Each row is a point. The points of each table are mixes of a few directions, plus a little noise. Count the directions of each table, and those that both share. Where both have some left over, give the other angles between the two spaces (their principal angles), to ten degrees, smallest first.

First:
[[ 2.0 -0.6]
 [ 1.1 -0.3]
 [-8.5  2.7]
 [ 1.5 -0.5]
 [ 3.8 -1.2]]
Second (7 x 2):
[[-1.8  0.6]
 [ 0.1  0.0]
 [ 4.7 -1.4]
 [ 3.4 -1.1]
 [-9.4  3.0]
 [ 1.0 -0.3]
 [ 2.1 -0.7]]
Directions: first 1, second 1, shared 1

First:
[[ 0.5 -3.5  4.1]
 [-1.5  7.0 -7.9]
 [-0.4 -1.2  1.8]
 [-1.5 -1.1  2.4]
 [ 0.5 -1.4  1.4]
 [-1.8  3.5 -3.3]
 [ 4.0 -3.3  1.4]]
Second (5 x 3):
[[ 5.7  3.5 -8.2]
 [ 0.2  0.0  0.0]
 [-1.1 -0.6  1.5]
 [-3.0 -1.8  4.2]
 [-1.7 -1.0  2.4]]
Directions: first 2, second 1, shared 1

First (7 x 4):
[[ 1.0  6.4  4.6  1.0]
 [-3.6 -0.6 -0.6 -1.3]
 [ 5.1  6.6  5.0  2.4]
 [ 0.2 -4.2 -2.9 -0.4]
 [-4.1  0.3  0.0 -1.4]
 [ 1.9 -4.7 -3.2  0.1]
 [-0.2 -4.0 -2.8 -0.6]]
Second (7 x 4):
[[-7.7  4.7  3.0 -1.9]
 [-4.7  2.9  1.9 -1.1]
 [ 7.8 -4.7 -3.1  2.0]
 [ 4.0 -2.6 -1.6  1.0]
 [ 0.8 -0.6 -0.4  0.3]
 [-3.6  2.2  1.5 -0.9]
 [ 3.3 -1.9 -1.4  1.0]]
Directions: first 2, second 1, shared 1

First (6 x 6):
[[-1.8 -2.8  1.7  5.2 -4.1 -3.4]
 [ 2.2  2.8 -2.1 -5.5  4.7  3.8]
 [ 0.2  3.3 -3.0 -0.4  3.0  1.6]
 [ 1.4  3.6 -2.7 -3.9  4.3  3.2]
 [-0.6 -4.5  4.2  1.9 -4.8 -3.1]
 [-1.1 -2.7  2.2  2.8 -3.2 -2.5]]
Second:
[[ 2.7 -1.7 -5.0 -2.8 -0.2 -3.5]
 [-0.5  0.4  0.9  0.6  0.1  0.9]
 [-1.3  0.6  2.3  0.9 -0.2  1.8]
 [ 4.9 -2.9 -9.1 -4.7 -0.1 -6.3]
 [-3.9  2.5  7.2  4.0  0.1  5.3]
 [ 3.2 -2.0 -6.1 -3.2 -0.3 -4.3]
 [-2.3  1.2  3.9  2.0  0.0  2.8]
 [-3.5  2.2  6.1  3.0  0.4  4.1]
 [ 0.2 -0.3 -0.4 -0.1  0.0 -0.1]]
Directions: first 2, second 1, shared 0; angles 80

First:
[[ 0.7 -0.6  2.7 -1.0  1.0  2.2  2.4 -1.4]
 [-0.6  0.4  1.2  0.6 -3.1  0.5 -2.5 -1.1]
 [-9.9  3.4 -8.5 -5.3  1.6 -2.4 -9.8  4.3]
 [10.8 -0.9  8.7  3.2 -2.2  0.4  1.5 -3.2]
 [ 2.6  0.5  1.1 -1.2  2.2 -0.7 -0.6  0.5]
 [ 0.5 -1.9  1.3  2.4 -1.2  1.5  5.2 -1.5]
 [-4.9  1.0 -2.5 -3.5  2.0  0.7 -2.2  1.0]
 [ 5.1 -0.5  0.8  1.7  1.4 -2.0  1.8  0.6]
 [ 1.1 -0.6 -1.1  2.9 -1.7 -1.4  1.3  0.3]
 [-5.4 -0.8 -3.7  0.1  0.2  1.0  3.1  0.6]]
Second:
[[ -2.9  -0.8  -1.0   0.3  -0.7   1.4   2.2  -0.5]
 [ -2.8  -0.7  -0.9   0.3  -0.6   1.4   2.2  -0.5]
 [  2.2   0.6   0.7  -0.2   0.5  -1.1  -1.7   0.4]
 [-11.0  -2.9  -3.7   1.3  -2.5   5.3   8.4  -1.9]
 [  7.6   2.0   2.6  -0.9   1.7  -3.6  -5.9   1.3]
 [  8.4   2.3   2.8  -1.0   1.9  -4.0  -6.5   1.5]
 [ -1.6  -0.4  -0.5   0.2  -0.4   0.8   1.2  -0.3]]
Directions: first 4, second 1, shared 1

First (9 x 8):
[[-5.0 -5.4 -1.7  2.3  5.6  0.5  0.0  0.8]
 [ 4.4  4.3  1.5 -3.9 -9.3 -0.3 -0.4 -0.1]
 [ 0.2 -2.1 -1.2  1.3  3.0  1.4  5.5  1.5]
 [-8.6  0.8 -3.1 -3.0 -4.2 -2.7 -4.2  0.9]
 [ 7.2  8.3  2.4  0.0 -1.0 -0.7  0.7 -2.0]
 [-2.7 -8.6 -0.3  1.5  2.8  1.9 -0.3  1.0]
 [ 2.6  3.6  1.5  1.3  2.2 -0.8 -1.4 -1.7]
 [ 4.8 -0.2  1.6  0.1 -1.0  1.6  2.5  0.0]
 [-2.9 -0.7 -0.6  0.6  2.0 -0.8 -2.3 -0.4]]
Second (7 x 8):
[[ 0.9  0.3 -0.4 -1.2 -2.9  2.0 -0.9 -1.7]
 [ 2.4  1.1 -0.6 -3.7 -7.5  5.6 -2.4 -5.1]
 [ 0.0  0.1  0.0  0.1  0.3 -0.2  0.1  0.1]
 [ 2.1  1.0 -0.5 -3.1 -6.6  4.7 -2.2 -4.3]
 [-1.4 -0.8  0.5  2.1  4.6 -3.4  1.5  2.9]
 [-0.6 -0.2  0.1  1.2  2.1 -1.5  0.7  1.6]
 [-3.2 -1.6  1.0  4.8 10.0 -7.6  3.4  6.7]]
Directions: first 4, second 1, shared 0; angles 40

First, 8 rows:
[[  1.2  -2.1   5.9   1.1   0.1   4.1  -0.7   2.6   1.9]
 [ -0.1   1.8  -1.5  -1.0  -1.8  -1.5  -2.7  -2.5   0.1]
 [  1.7   2.6   5.8   2.5   0.1   4.2  -1.1   2.2  -1.6]
 [  1.3  -0.9   5.2  -0.3  -2.3   2.7  -4.5  -0.1   3.4]
 [ -0.2   1.4  -1.5  -0.5  -0.8  -1.3  -1.0  -1.5  -0.5]
 [ -0.9  -2.5  -2.3  -1.1   0.5  -1.6   1.4  -0.2   1.3]
 [ -4.0  -1.3 -14.9  -2.1   3.8  -9.1   8.9  -2.1  -4.0]
 [  1.0   0.9   3.4   1.4   0.3   2.5  -0.3   1.5  -0.7]]
Second:
[[-0.3 -0.7  1.4  0.0 -0.7 -0.2 -1.9  1.1  0.8]
 [-0.4 -3.5 -0.1 -0.4  1.1  0.1  2.1  1.5  1.5]
 [-2.3 -5.7  1.0 -0.7  1.1 -0.6  0.4  0.8  3.6]
 [-4.7 -2.2 -0.7 -0.1  1.6 -1.9 -0.3 -4.6  2.0]
 [ 4.2  5.7 -2.7 -0.1 -0.8  1.7  2.3 -1.8 -3.5]
 [ 4.4  6.0  0.9 -0.4 -3.7  1.7 -3.9 -1.0 -1.7]
 [-3.0 -4.8 -1.0 -0.3  2.5 -0.9  3.0 -0.7  2.2]
 [-9.4 -3.7  5.3  4.1  2.4 -5.5 -5.6  7.3 -1.3]
 [ 2.1 -1.1 -1.0 -1.7 -0.6  1.5  1.3 -2.0  2.1]
 [ 9.3 10.0 -3.1 -0.4 -2.9  3.9  2.5 -0.7 -5.8]]
Directions: first 3, second 4, shared 2; angles 50

First, 11 rows:
[[-1.8 -0.9  0.7 -0.6 -3.4 -7.5  1.9 -0.9 -1.7 -2.4  2.3]
 [ 4.7  1.4 -4.1  5.4  1.9 -0.5 -1.4  1.8  3.5 11.6 -0.1]
 [-1.5 -0.7  1.0 -1.7 -0.9 -0.9  0.6 -0.6 -1.4 -3.6  0.3]
 [-0.7  8.0  4.4  4.2 -2.1  1.5  4.7 -0.1  7.1  4.4  0.8]
 [-0.2 -2.8 -1.1 -2.0  0.6 -0.3 -1.4 -0.1 -2.7 -2.6 -0.3]
 [-1.4 -3.8 -1.1 -2.0 -2.5 -7.8  0.1 -0.9 -4.1 -3.5  1.9]
 [ 0.4 -1.3 -1.5  0.7 -1.3 -5.4  0.1 -0.1 -1.1  1.5  1.3]
 [-2.0  3.4  4.3 -1.5  1.2  8.9  1.2 -0.4  2.3 -4.3 -1.9]
 [ 2.8  2.5 -0.7  2.0  4.3  9.8 -2.0  1.4  3.6  5.0 -2.8]
 [-2.0 -1.1  1.2 -1.9 -1.8 -3.0  0.9 -0.9 -2.0 -4.3  0.9]
 [ 1.6 -4.6 -3.1 -2.7  4.1  5.3 -4.6  0.8 -3.6 -1.8 -2.5]]
Second (8 x 11):
[[  5.3   2.4  -4.6  -1.9  -3.8  -3.1   0.3   1.4   2.9   2.1  -2.9]
 [ -1.0   1.0   6.3  -4.7   1.4   3.9   1.9  -0.7  -0.2  -7.6  -0.1]
 [ -0.3  -6.9   0.7  -0.5   5.5  -1.3  -3.0  -0.2  -5.9  -0.7   2.6]
 [-10.4  -4.2  -5.3   6.1  -2.1   1.2  -3.1  -2.0  -4.9   0.2   0.8]
 [  0.3   4.4   3.8   0.4  -2.4  -2.6   3.9  -0.3   3.6   0.3   1.3]
 [  2.1   4.4  -2.2   1.6  -2.5   1.2   1.0   0.8   4.5   3.9  -2.1]
 [  2.8   2.9  -1.2   0.4  -2.1  -1.8   1.2   0.7   3.1   2.8  -0.9]
 [  1.2  -4.1   2.4  -1.4   6.0   2.5  -2.1   0.2  -3.2  -0.9   1.3]]
Directions: first 3, second 5, shared 3

First:
[[  0.0  -0.2  -0.6   0.1   0.0  -0.4   0.2   0.5  -0.1   0.0   0.1   0.6]
 [  0.7  -1.8  -1.1  -8.1   2.0   4.2   2.7   2.1   5.2   0.1   1.2  -1.7]
 [ -1.0   1.5   6.9  -4.0   1.1   9.0   1.6  -2.9   2.3  -0.2  -2.8  -7.4]
 [  0.3  -0.3  -4.6   6.5  -2.0  -8.7  -2.2   1.3  -4.1   0.1   1.3   6.5]
 [ -1.0   1.2   4.8  -0.6   0.4   4.9   0.5  -2.5   0.2  -0.4  -2.3  -4.3]
 [  0.1  -0.2   0.5  -2.0   0.5   1.9   0.4   0.0   1.2  -0.1  -0.1  -1.2]
 [  1.1  -1.4  -7.3   5.4  -1.7 -10.2  -2.0   3.0  -3.0   0.5   3.2   8.3]
 [ -0.6   1.0   1.5   2.9  -0.8  -0.6  -0.9  -1.5  -2.1   0.2  -0.9  -0.1]]
Second (9 x 12):
[[-0.6  0.4 -4.7  3.3 -0.3  1.9  0.3 -3.0  1.1  0.2 -0.9 -0.7]
 [ 0.8  4.1  4.3 -3.1  1.8 -2.9 -2.3  3.0 -4.0 -1.1 -1.5  2.8]
 [-0.5 -4.3 -1.8  7.5 -2.4 -0.9  0.7 -3.1  0.0  1.1  1.1 -1.5]
 [-0.9  8.2  2.3 -5.6  0.7 -1.5 -2.1  2.7 -2.5 -1.0 -1.8  3.7]
 [-0.7  4.8  3.3 -3.8 -0.4 -1.9 -1.0  2.8 -1.9 -0.4 -0.5  2.6]
 [-1.1  3.0  0.1  3.6 -2.0 -2.3 -1.4 -1.1 -2.5  0.1 -0.6  1.9]
 [ 4.2 -8.6  3.5 -8.7  6.3  3.5  2.2  4.4  3.7 -0.9  1.0 -4.2]
 [-3.6 -1.1 -4.8  7.8 -7.7  1.0  2.6 -4.9  3.5  2.5  2.5 -1.3]
 [ 2.2 -6.0 -2.1 -0.9  3.7  3.4  1.5 -0.6  3.0 -0.3  0.1 -3.4]]
Directions: first 2, second 4, shared 1; angles 90

First:
[[-9.3  3.0 -1.7 -0.6  7.6  1.9  5.0  5.5  3.0  2.4 -1.8  7.7  0.6  0.5]
 [-5.0  1.5 -1.2 -0.1  3.7  1.7  3.0  2.8  2.0  2.1 -0.5  4.7  0.7  0.4]
 [ 4.8 -1.4  0.7  0.4 -4.0 -0.7 -2.1 -2.8 -1.4 -0.8  1.1 -4.0 -0.4 -0.4]
 [ 6.9 -2.2  1.0  0.8 -6.1 -1.0 -3.5 -4.2 -1.7 -1.4  1.7 -6.1 -0.2 -0.5]
 [ 5.2 -1.6  0.8  0.2 -4.4 -1.0 -3.0 -3.1 -1.4 -1.4  1.1 -4.4 -0.4 -0.2]
 [-3.2  0.4 -1.3  1.1  0.7  4.2  3.3  2.1  3.0  3.6  1.2  3.7  1.3  0.1]
 [ 5.8 -2.1  0.5  1.3 -5.8  0.9 -2.0 -3.6 -0.5  0.1  2.6 -4.3  0.3 -0.4]
 [-5.1  2.9  0.8 -3.3  8.2 -6.2 -0.9  2.7 -2.4 -4.5 -5.3  2.1 -2.3  0.3]]
Second:
[[ 1.9  3.2  4.7 -1.3  4.6 -4.8 -0.8 -1.4 -2.9 -4.2 -2.4 -2.4 -0.4 -2.5]
 [ 0.0  0.6  1.6 -1.1  0.7 -3.1 -1.8 -0.3 -2.5 -3.5 -1.8 -0.5 -1.3 -0.6]
 [-5.4 -4.1 -9.4 -0.8 -0.8  1.4 -0.4  3.7  3.5  4.0 -0.7  3.3 -1.5  6.6]
 [ 0.8  0.6 -0.6  0.9  2.2  1.3  1.9  0.0  2.2  3.2  1.0 -0.2  1.5  0.2]
 [ 5.5  4.4  9.6  0.8  1.0 -1.4  0.4 -3.9 -3.2 -3.6  0.8 -3.3  1.7 -6.6]
 [-2.2 -3.0 -5.6  1.3 -2.3  4.6  1.8  1.7  4.3  5.7  2.4  2.5  0.9  3.2]
 [-5.1 -5.0 -9.0  0.5 -3.8  3.9  0.2  3.3  3.9  5.1  1.2  3.8 -0.8  5.8]
 [ 0.8  1.2  1.4 -0.5  2.4 -1.9  0.0 -0.2 -0.7 -1.0 -0.9 -0.9  0.1 -0.9]
 [ 3.6  1.8  7.6  0.3 -3.7 -0.7 -1.3 -3.3 -4.6 -5.3  0.7 -2.0  0.1 -5.2]]
Directions: first 2, second 3, shared 1; angles 50

First:
[[-1.0  2.0  2.4  0.3 -0.1  1.7  5.9  1.8 -1.4  1.1 -3.0 -0.4 -0.9  0.2]
 [-1.1  3.9 -9.2 -2.7  4.0 -0.1 -3.0 -0.4 -8.1 -3.7  3.0 -2.6  0.9 -8.0]
 [ 3.0  4.8 -2.4  0.3  1.5 -1.6  1.8  0.0 -2.7 -0.3 -0.1  0.8  0.1  1.5]
 [ 3.3 -5.9  6.1  1.6 -1.2  1.1  2.4  0.7  6.9 -0.7  0.9  0.5 -3.2 11.2]
 [-2.2 -3.2  2.9  1.4 -1.6  3.1  2.7 -0.8  5.3 -0.1 -1.8 -0.2  3.1  1.8]
 [ 1.2  0.9 -6.7 -3.2  3.3 -2.7 -7.1  0.4 -7.2 -2.9  5.4 -1.9 -3.9 -4.7]
 [ 1.0  0.8  2.0  1.3 -1.5 -1.5  0.2 -0.5  2.1  2.2 -1.4  2.0  1.0  1.6]
 [ 1.5  0.5 -1.7  1.8 -0.4  0.0 -0.2 -2.5  4.1 -0.9  0.0  1.3  5.0  2.9]
 [-3.8 -2.9 -2.2 -0.5  0.1  2.8 -1.7 -1.3  1.5 -2.0  0.7 -1.8  3.6 -4.0]
 [-2.0 -1.0  8.7 -0.2 -4.0 -2.9 -1.0  2.7 -0.6  7.2 -3.6  2.2 -5.8 -2.6]]
Second (11 x 14):
[[-1.7  4.8  0.6  2.7 -1.4  2.1  7.1 -1.6  2.9  2.0 -5.7  1.8  7.8 -0.6]
 [-2.0 -5.8  0.1 -1.6 -0.8 -0.8 -7.6 -0.2  0.9 -0.5  3.3 -1.0 -2.4 -2.9]
 [-2.7  1.6 -3.1 -1.2  2.1  3.4  3.5  0.9 -4.0 -2.3 -0.4 -2.8  0.7 -4.4]
 [-0.2 -7.9  2.9 -1.3  0.0  1.0 -3.4  1.4  2.1 -2.0  3.9 -2.1 -5.5  3.4]
 [ 5.1  6.9 -2.4  0.5  1.0 -4.4  0.3 -0.2 -3.5  1.4  0.0  2.5 -0.5  2.1]
 [ 0.3 -3.6  1.4  0.1 -0.1  1.0 -0.6  0.0  2.7 -1.2  1.4 -0.5 -0.6  3.0]
 [ 7.0  7.9 -3.7  0.4  0.8 -7.4 -3.3 -0.8 -4.0  2.1  1.1  3.7 -1.0  1.8]
 [-4.2 -4.9  5.2  1.1 -2.3  4.3  3.6  0.4  5.1  0.7 -2.7 -0.8  1.6  0.4]
 [-3.3 -8.5  2.9 -1.0 -0.7  3.4 -1.9  0.9  3.2 -1.9  2.0 -2.6 -2.6  0.1]
 [ 4.4  7.2  1.9  0.6 -0.9 -6.0  0.1  1.0 -3.6  5.3 -2.5  4.0 -2.7  0.7]
 [-2.5  2.3 -5.9 -0.2  2.3  3.3  2.3 -1.3 -1.8 -3.6 -0.2 -2.2  5.3 -4.0]]
Directions: first 5, second 5, shared 5
